Each row is a point. Each copy is the shape, with its points in the same order, turned, moved and blurred by noise. Say if it was mirrored as well.

Shape:
[[-3.04, -0.52, 0.18],
[0.90, 0.91, -0.45],
[0.93, 7.23, -0.43],
[-0.06, -0.16, -0.43],
[0.73, 1.92, 0.19],
[-0.71, -0.29, 0.40],
[-1.34, -0.80, -1.24],
[0.82, 0.47, 1.17]]
Copy 1:
[[-1.69, -2.29, 0.98],
[0.53, 1.07, -0.56],
[1.97, 0.06, -6.71],
[-0.07, 0.37, 0.51],
[0.12, 0.93, -1.71],
[-1.10, 0.05, 0.52],
[0.10, -1.08, 1.43],
[-1.09, 1.55, -0.62]]
Copy 1 is: only turned
Copy 2:
[[-1.64, -2.93, 0.74],
[0.39, 0.34, -0.93],
[-1.63, 1.58, -6.77],
[-0.07, -0.40, 0.13],
[-0.49, 0.68, -1.62],
[-0.81, -0.93, 0.51],
[0.48, -2.10, 0.20],
[-1.02, 0.85, 0.18]]
Copy 2 is: only turned

Shape:
[[-1.50, -1.13, 1.08, 2.32, 0.48, 1.88],
[-0.46, 2.16, 2.53, 0.87, 2.21, 1.01],
[-0.17, 0.40, 2.54, -0.66, -1.43, -3.05],
[-0.78, 0.34, 3.84, -0.93, 3.07, -1.51],
[-0.71, 1.11, -0.58, -0.95, 2.35, -2.62],
[-2.54, -1.24, -1.15, -0.84, 0.38, 1.87],
[-2.94, -1.20, -1.71, 0.35, -0.93, -2.00],
[-1.09, -0.21, -0.91, 0.72, -2.19, -0.10],
[3.27, -0.60, 0.10, -1.00, 4.32, 1.22]]
Copy 1:
[[0.29, 2.09, 2.14, 1.16, 1.22, -1.96],
[1.56, 2.24, -1.26, 0.24, 1.48, 0.30],
[1.13, -3.09, -0.71, 1.26, 0.15, -0.65],
[3.37, -0.21, -0.91, -1.74, 2.70, 0.08],
[0.20, -0.85, -1.27, -3.36, -0.44, -0.70],
[-2.88, 0.54, 2.67, -1.47, 1.79, -0.64],
[-2.25, -1.54, 0.65, -1.38, 0.05, -3.67],
[-2.06, -0.58, 1.35, 0.93, -0.88, -1.83],
[2.77, 2.15, 2.49, -3.35, -1.01, 2.32]]
Copy 1 is: mirrored
Copy 2:
[[-0.88, -3.37, -0.97, -0.35, -1.43, -1.59],
[-1.71, -1.59, -0.52, 1.98, 0.84, -3.46],
[-2.29, 0.28, 2.48, -2.54, 1.98, -2.02],
[-2.51, -2.40, 0.58, 0.68, 3.83, -1.82],
[-0.59, 1.23, -1.25, -0.32, 3.08, -0.28],
[-1.39, -1.37, -0.91, 0.36, -1.80, 1.69],
[-1.72, 0.29, -1.58, -3.39, -0.14, 1.14],
[-1.00, 0.30, 0.21, -2.38, -2.17, -0.60],
[3.31, -2.07, 0.13, 2.66, 2.44, -0.62]]
Copy 2 is: only turned
Copy 3:
[[-3.39, -2.13, -1.37, -1.39, -0.01, 0.00],
[0.46, -3.22, -0.90, -1.10, -1.10, -1.60],
[1.32, 0.99, 1.88, -2.10, -0.26, 1.10],
[0.96, -2.22, 2.45, -1.10, 0.45, -2.42],
[0.80, 0.32, 0.98, 2.18, -0.48, -1.07],
[-2.80, 0.67, -2.37, 0.12, 1.48, -1.47],
[-2.77, 2.80, 0.17, 0.56, -0.56, 0.36],
[-1.74, 1.49, -1.79, -0.84, -0.30, 1.64],
[0.94, -4.23, -0.84, 2.68, 3.21, -0.26]]
Copy 3 is: mirrored

Shape:
[[-0.10, -2.92, 1.69, 2.60, 1.71, -0.52, 0.95, -2.42],
[-0.07, 1.30, 2.15, -3.27, 4.08, 2.21, -1.83, 0.07],
[-2.10, -1.81, 1.80, -0.17, -0.41, 0.95, 1.98, -1.49],
[-1.55, 2.55, -0.93, -2.39, 4.03, 0.28, -1.35, 1.71],
[0.85, 1.82, -1.00, -1.92, 1.41, 2.84, 1.08, 0.36],
[-0.24, 0.47, -1.59, -4.32, 1.60, 0.38, 0.86, 0.65],
[0.57, 3.16, 0.40, -3.16, 1.97, 1.45, 0.98, 1.38],
[0.90, -0.31, -0.05, -1.17, -0.24, -3.10, -2.02, 0.09],
[-1.73, -1.81, 1.83, 2.18, -0.87, 0.99, -0.33, -1.29],
[0.44, -0.21, -2.30, -2.35, 0.65, -0.26, -2.36, -0.42],
[-0.71, -1.42, 1.64, 0.28, -0.38, 1.09, 1.44, -1.90],
[-1.55, 0.07, 1.47, 0.77, 0.23, 0.23, 0.91, -4.10]]
Copy 1:
[[-3.76, -2.89, -1.70, -1.24, -1.21, 2.09, 0.88, -1.65],
[2.59, -0.15, -0.81, -0.45, -4.38, -2.24, 2.19, -1.79],
[-2.24, -2.60, -1.45, 1.44, -1.22, -1.19, -1.08, -1.29],
[2.23, 2.20, 0.03, 0.10, -3.21, -1.80, 1.82, 1.44],
[2.10, -0.83, 0.45, 1.04, 0.08, -1.78, 2.91, -0.37],
[3.39, -0.95, -0.73, 1.28, -1.43, -0.74, 0.10, 1.92],
[3.37, 0.19, -1.23, 0.97, -1.17, -2.48, 2.34, 0.03],
[1.29, 1.17, -2.18, -1.51, -0.34, 2.08, -2.15, -0.67],
[-3.23, -1.41, -0.04, -0.18, -0.10, -0.39, -0.67, -3.33],
[2.57, 0.37, 0.88, 0.15, -0.84, 1.89, -0.79, -0.41],
[-1.67, -2.50, -1.61, 0.57, 0.02, -0.51, 0.15, -2.50],
[-2.97, -0.79, -1.92, 2.29, -0.71, 0.44, 0.81, -3.72]]
Copy 1 is: only turned
Copy 2:
[[-2.74, -2.33, 3.94, -0.34, -1.01, -1.31, -0.09, 0.94],
[-4.24, -1.35, -2.96, -1.31, -0.16, 3.05, -0.19, 3.38],
[0.22, -1.21, 2.21, -2.57, -1.70, 0.41, -0.53, 0.69],
[-3.25, 1.16, -2.49, 1.57, -1.46, 3.97, -0.53, 1.49],
[-1.25, -1.34, -1.90, -0.47, 0.86, 3.16, 0.84, -0.61],
[0.16, -0.38, -2.24, 0.51, -1.98, 3.17, 1.98, 1.09],
[-1.87, 1.22, -2.79, -1.61, 0.48, 3.55, 1.71, 1.09],
[-0.27, 1.24, -0.56, 1.51, -0.44, -1.79, 0.64, 3.12],
[-0.69, -1.15, 2.75, -1.53, -0.47, -0.96, -2.78, 0.55],
[-0.28, -0.99, -2.49, 2.27, -0.58, 0.15, 0.01, 1.25],
[-0.69, -1.86, 2.01, -2.39, -1.04, -0.15, -0.32, 0.29],
[-2.44, -1.26, 0.89, -2.75, -2.40, -1.78, -0.85, -0.78]]
Copy 2 is: only turned

Shape:
[[-1.04, -0.04, 1.42, 2.02, -1.01, 2.43, 4.54, 1.27, 0.57, 2.37, 1.86],
[-1.46, 2.83, -0.45, -0.73, -0.48, -1.48, 3.58, -0.15, 1.04, -0.18, 1.07],
[-1.00, 0.09, -0.12, -1.24, -0.82, 1.11, -0.39, -0.87, -4.19, -1.77, 1.71],
[1.83, -0.81, -2.44, -1.67, 1.57, -0.88, 0.78, 1.09, 0.61, -1.45, -1.08],
[1.08, -2.05, -0.12, -1.00, 1.20, -0.04, 1.22, 0.23, 1.03, -0.46, -4.20],
[-0.31, -1.90, -0.08, 0.85, 2.92, -0.25, 0.73, 1.38, -6.51, -0.79, 0.60],
[0.14, 0.00, 1.20, 0.10, -0.29, 1.87, 0.36, -2.01, 0.73, -1.84, 1.95],
[-1.03, -2.30, -0.76, -1.62, 0.51, 1.89, 0.91, 1.21, -0.33, -1.69, 1.54],
[-1.23, 1.13, -0.08, -1.00, 2.48, 2.23, -0.25, 1.28, -0.21, -1.82, 1.42],
[1.26, 0.18, 0.12, -0.37, -0.18, -0.83, 2.39, 1.27, 0.01, -1.71, -3.98],
[0.94, 0.87, 1.36, -1.10, -0.60, 0.84, -0.39, 0.27, -0.69, -1.16, 1.67],
[-0.10, -1.70, 0.22, 6.52, -0.23, -0.59, 0.69, -2.21, 0.33, -1.54, 2.20],
[0.00, -0.12, -5.14, -0.19, 0.37, 0.95, 1.61, -0.68, -0.64, 0.23, 0.61],
[-0.51, -1.21, 1.52, -0.28, 0.86, 0.01, -0.38, 1.22, 1.04, 0.16, -1.27],
[-0.87, 0.66, 1.96, -0.72, 0.76, 1.54, 4.17, 0.24, 0.87, 1.45, 1.68]]
Copy 1:
[[1.40, -0.34, 3.69, -2.81, 2.17, -0.75, 1.23, 2.52, -1.57, -3.21, 2.22],
[-2.89, -1.80, 2.39, -2.33, 0.89, -1.64, -2.11, 0.09, -0.42, -1.70, 1.20],
[0.93, 0.60, -0.18, -2.30, 1.56, -1.60, -1.51, 0.29, 0.12, 4.05, 2.00],
[0.51, -2.18, -0.20, -1.58, -0.60, 0.57, -0.91, -2.31, 2.26, -0.68, -1.29],
[0.40, -1.87, 0.78, -0.77, -0.59, -0.25, 2.75, -2.18, 0.52, -0.24, -2.88],
[3.48, 2.18, -0.47, -3.26, 4.26, -2.66, -0.99, -0.33, 2.24, 2.11, -1.45],
[-0.38, -0.86, 1.49, -2.89, -0.68, 1.08, -0.05, 2.56, 0.07, 1.90, 1.06],
[1.62, -0.25, 0.98, -3.40, -0.30, -0.13, 0.91, -0.87, 2.16, 0.70, 2.28],
[-0.30, -0.79, 2.00, -1.64, 1.74, 0.51, 0.03, 0.70, 3.74, 1.55, 1.76],
[0.24, -2.07, 1.36, 0.36, -0.87, -2.54, 0.53, -1.06, 0.49, -0.78, -2.52],
[0.31, 0.49, 1.76, -0.98, -0.16, 0.69, -1.52, 1.01, 0.53, 1.72, 1.14],
[-0.05, 0.54, -2.45, -4.45, 0.58, -0.04, 0.58, 6.12, -0.38, -1.34, -1.33],
[0.90, -3.68, -1.82, -3.15, 2.15, 0.29, -1.00, -1.20, 0.29, -0.65, 1.65],
[-0.59, 0.94, 1.35, -0.68, 0.27, 0.59, 2.01, -0.49, 1.09, -0.43, -0.58],
[-0.17, -0.59, 5.01, -3.36, 1.65, -0.07, 0.24, 0.78, -0.56, -1.43, 1.26]]
Copy 1 is: mirrored
Copy 2:
[[-0.79, 2.62, -0.85, 0.49, -4.73, -1.81, 0.81, 3.11, -2.08, -2.95, -1.81],
[1.24, -1.58, -0.36, 3.35, -2.27, -1.75, -0.14, 0.71, -1.45, -2.55, -1.32],
[2.41, 3.04, 0.01, -0.26, 0.91, -1.40, -2.89, -1.25, -1.45, -0.67, -1.46],
[0.91, -2.11, -2.75, -0.67, -1.50, 0.36, -2.14, -0.35, -0.09, 0.10, 1.73],
[0.66, -1.26, -2.37, -2.16, -1.05, -1.20, 1.09, 0.94, -0.54, 0.14, 3.37],
[3.01, 4.55, 0.10, -1.55, -3.26, -1.85, -3.70, -2.74, -0.61, -0.36, 2.28],
[-0.97, 1.24, -0.99, -0.32, 1.00, 0.10, -0.71, -0.01, -2.55, -3.39, -0.73],
[-0.44, 0.81, -1.49, -1.66, -0.45, -1.76, -3.62, 1.27, -0.38, -1.75, -0.07],
[-0.56, 1.93, -1.34, 1.64, 0.26, -0.36, -3.33, 0.84, -0.21, -2.19, 1.57],
[0.59, -1.17, -2.85, 0.09, -1.50, -2.38, 1.29, -0.20, -1.31, 1.26, 2.27],
[-0.53, 1.81, -1.24, 0.45, 0.40, -0.07, -0.63, -0.98, -0.13, -1.36, -1.18],
[-2.05, 1.33, 2.31, -1.35, -3.23, 1.06, -0.42, -1.48, -6.62, -2.20, 0.35],
[2.96, -0.83, -1.51, -0.29, -2.32, 1.38, -3.41, 2.17, -2.75, -0.42, -0.45],
[-1.13, 0.44, 0.09, -0.78, -0.78, -0.90, 0.43, 0.77, 0.59, -0.70, 2.02],
[0.21, 1.50, -1.53, 1.09, -2.78, -1.93, 0.57, 1.98, -0.40, -4.58, -0.79]]
Copy 2 is: mirrored
Copy 3:
[[-0.50, -0.39, -0.86, 0.10, -4.29, 1.24, 1.58, 0.43, -3.28, -4.50, -2.59],
[-1.42, 1.19, -1.13, 1.83, -4.42, 2.78, 1.05, -1.94, -1.22, -0.47, 0.21],
[-2.50, -0.87, 1.11, -0.55, -2.49, -0.54, -0.35, 2.25, 0.76, -0.33, 2.71],
[1.35, 0.07, -1.28, 4.04, 0.17, 2.21, -0.13, 0.60, -0.11, -0.69, 2.37],
[1.20, -0.99, -2.97, 3.33, 1.36, 1.05, 0.33, -0.44, 1.65, -2.22, -0.13],
[-3.46, -0.91, 1.89, 0.69, 0.86, 0.51, 2.95, 3.42, 0.32, -3.33, 3.36],
[-0.18, -2.76, -1.15, 0.36, -3.22, 0.19, 0.35, 1.16, -1.11, 1.03, -0.34],
[-1.13, -2.25, -0.04, 2.05, -1.10, 0.33, -1.67, 1.36, -2.28, -1.87, 1.59],
[-1.39, -2.56, 1.03, 0.87, -1.01, 3.58, -0.95, 1.17, -1.27, -0.27, 0.56],
[-0.10, 0.52, -2.37, 4.18, -0.78, 1.85, 0.56, 0.51, 2.71, -2.06, -0.51],
[-0.94, -0.49, -1.35, 0.05, -2.33, 1.50, -0.59, 2.69, -0.75, 0.56, 0.44],
[0.16, -1.71, 1.74, 2.54, -2.64, -2.41, 5.28, 1.85, -2.28, 0.80, -2.50],
[2.42, -0.01, 2.12, 2.27, -2.47, 0.74, 0.08, -0.68, -0.94, -2.04, 2.94],
[-0.68, -0.38, -1.87, 1.46, 1.10, 1.21, 0.06, 0.41, -0.92, -0.90, -1.36],
[-1.16, -1.33, -2.39, -0.03, -3.55, 2.67, 1.16, -0.74, -2.63, -3.10, -0.62]]
Copy 3 is: only turned

Shape:
[[1.16, 3.66, 2.46, -2.60, 0.06, -1.41, 1.15, 1.58, -4.30, -0.67, -1.79, 2.15],
[1.78, 2.70, 0.85, -4.52, -0.38, -1.67, -0.61, -0.07, -2.35, -0.32, -2.88, 3.20],
[-3.64, -0.57, 0.39, -0.03, 3.54, -0.15, -0.81, 2.04, 1.29, 1.72, -1.77, -0.66],
[-0.57, 0.01, -0.07, -0.11, 4.74, 1.06, -3.99, -0.51, 0.37, 0.42, -1.45, -0.31],
[1.94, -0.87, 0.53, 1.96, -2.57, 1.14, 1.60, -0.58, 1.02, 0.49, -0.78, 0.49],
[-1.00, -0.43, 0.48, 1.73, 1.22, 0.52, 2.04, 2.56, -1.09, -1.92, 0.65, -2.06],
[0.32, -2.16, 3.84, 1.58, 0.43, -0.73, 1.84, 1.48, 0.20, -0.74, 0.92, 0.64],
[-0.87, -2.18, -0.60, 1.23, -1.02, 2.94, -0.23, 0.25, -1.20, 0.78, 0.48, 0.73],
[0.02, -0.06, -2.15, -2.13, 1.00, 0.74, -3.38, 0.58, 1.14, -0.20, -1.10, -0.35],
[-0.86, -1.76, 0.39, 2.21, 0.73, 1.59, 2.80, -0.73, 0.95, -1.18, 1.22, -0.11],
[-0.09, 0.48, 3.39, 2.29, -2.25, 0.16, 0.30, -1.30, -0.13, 0.12, 0.73, -0.70],
[-2.25, 0.94, -1.03, -1.27, 3.16, 1.81, -1.64, 1.76, 3.24, 1.22, 1.13, 1.46],
[-2.63, -1.75, 2.78, -2.42, -0.94, 3.60, 1.70, -0.42, 1.06, -0.33, -0.65, -0.36],
[-0.07, -1.50, -0.46, -0.69, -0.22, 0.50, 2.55, -0.31, 0.72, 2.58, 3.06, -0.77],
[0.08, 0.12, 2.06, 2.05, 2.55, 1.66, 1.97, 1.03, 0.57, 2.18, 0.05, -1.87],
[1.40, -0.30, -1.50, 0.33, 3.22, 1.70, -4.73, 2.30, 0.94, 0.54, -0.54, -0.78]]
Copy 1:
[[1.07, -2.12, -0.48, 3.09, 4.15, 1.92, -0.55, 2.00, 2.54, -1.21, 1.86, 1.68],
[2.21, -1.63, 0.51, 3.37, 3.66, 0.60, 0.01, 1.48, 0.20, -0.32, 3.93, -0.18],
[0.14, 3.12, 0.78, -0.02, -0.30, -2.08, -2.46, 3.44, -0.83, -1.36, -2.41, 1.59],
[0.46, 1.25, 0.02, -1.87, 1.00, -1.11, -0.99, 3.01, -3.73, -2.54, -1.31, -1.34],
[-1.56, -0.55, 0.29, 0.49, -2.57, 1.00, 1.52, -2.21, -0.47, 0.36, 0.83, 1.89],
[-2.31, 0.09, -2.06, -0.71, -0.17, 0.75, -3.01, 0.26, 0.65, -0.67, -1.97, 3.51],
[0.27, 0.58, -2.84, 0.30, -0.78, 1.31, 0.83, 0.47, -0.13, 0.88, -2.06, 4.89],
[-1.98, 0.61, -0.72, -1.47, -0.80, -0.63, 0.52, -1.35, 0.81, 1.06, -1.54, -0.38],
[0.02, 1.15, -0.35, -0.42, 1.33, -2.47, -2.16, -0.38, -2.82, -1.38, 1.05, -1.22],
[-1.35, -1.23, -0.84, -1.92, -2.49, 0.07, -0.86, -0.28, -0.30, 1.30, -1.89, 3.21],
[-2.27, -0.50, 0.57, 0.33, 0.45, 0.60, 2.79, -0.99, -1.05, -0.52, -1.30, 4.48],
[2.97, 1.01, 0.63, -1.97, -0.43, -4.12, -2.05, 0.48, -1.02, -2.23, -1.75, 0.71],
[-1.98, -0.66, -1.30, -0.90, -1.02, -4.10, 1.37, 1.73, 1.28, 1.25, 0.94, 3.05],
[-0.45, -2.01, -0.58, 1.95, -2.20, -2.54, -0.86, -1.75, -0.16, 1.16, -3.25, 1.49],
[-1.04, -0.33, -0.94, 0.55, -2.49, -0.04, -0.11, 1.70, -0.32, -2.65, -3.15, 2.57],
[0.59, 2.28, -1.95, -1.48, 0.57, -1.04, -1.70, -0.19, -3.45, -3.77, -1.39, -2.18]]
Copy 1 is: mirrored
Copy 2:
[[1.86, 0.86, 2.42, 0.19, -0.26, -0.33, 4.09, 2.20, 3.50, 3.14, -2.02, -2.20],
[-0.01, 1.24, -0.87, 0.56, -0.74, -1.14, 4.30, 3.18, 2.73, 3.66, -1.90, -2.74],
[0.21, -0.95, 1.94, -0.74, 1.29, 1.61, -1.55, 1.65, -3.45, 0.03, -0.72, -2.28],
[-1.69, -1.62, 0.59, 1.54, 2.65, 3.56, -0.81, 1.94, -1.86, 0.69, 0.57, -1.53],
[-2.41, 0.69, 1.63, -0.12, 0.93, -3.37, 0.15, -1.51, 1.69, -0.81, 2.13, 0.66],
[3.30, 0.43, 3.01, -1.18, 0.52, 0.32, -0.99, -0.14, 0.56, -0.24, 2.22, 0.49],
[0.72, -1.92, 2.21, -2.13, -1.41, -0.56, 1.09, -2.01, 1.14, 0.37, 1.34, 0.89],
[-1.16, 1.54, 1.93, 1.23, -1.27, -0.20, -2.27, -1.37, 0.54, 1.05, 2.66, -1.43],
[-1.01, 1.23, -1.62, 1.19, 2.33, 0.38, -1.45, 2.52, -0.79, 3.31, 0.76, -0.47],
[0.84, -0.53, 1.51, 0.04, -1.71, -1.30, -1.71, -0.71, -0.54, -1.40, 3.56, 1.23],
[0.08, -0.04, 2.62, 2.09, 0.23, -2.05, 1.87, -3.26, -0.12, 0.71, 1.68, 0.27],
[-1.86, -0.66, 1.37, 0.37, -0.33, 0.74, -1.92, 2.78, -4.69, 2.71, 1.07, 1.09],
[1.29, -2.33, 1.14, 0.87, -0.81, -3.81, -0.49, -0.09, -1.35, 2.35, 3.89, -2.04],
[0.22, -1.01, 0.45, 1.54, -1.86, -2.38, -2.70, -0.62, 0.19, 1.64, -0.44, 1.97],
[0.22, -2.80, 4.42, -0.09, 1.23, -0.57, -1.52, -0.82, 0.07, -0.12, 0.01, 0.93],
[-2.10, -0.33, 0.78, -0.20, 4.01, 3.33, -2.81, 2.15, -0.74, 2.50, 1.16, 0.24]]
Copy 2 is: only turned
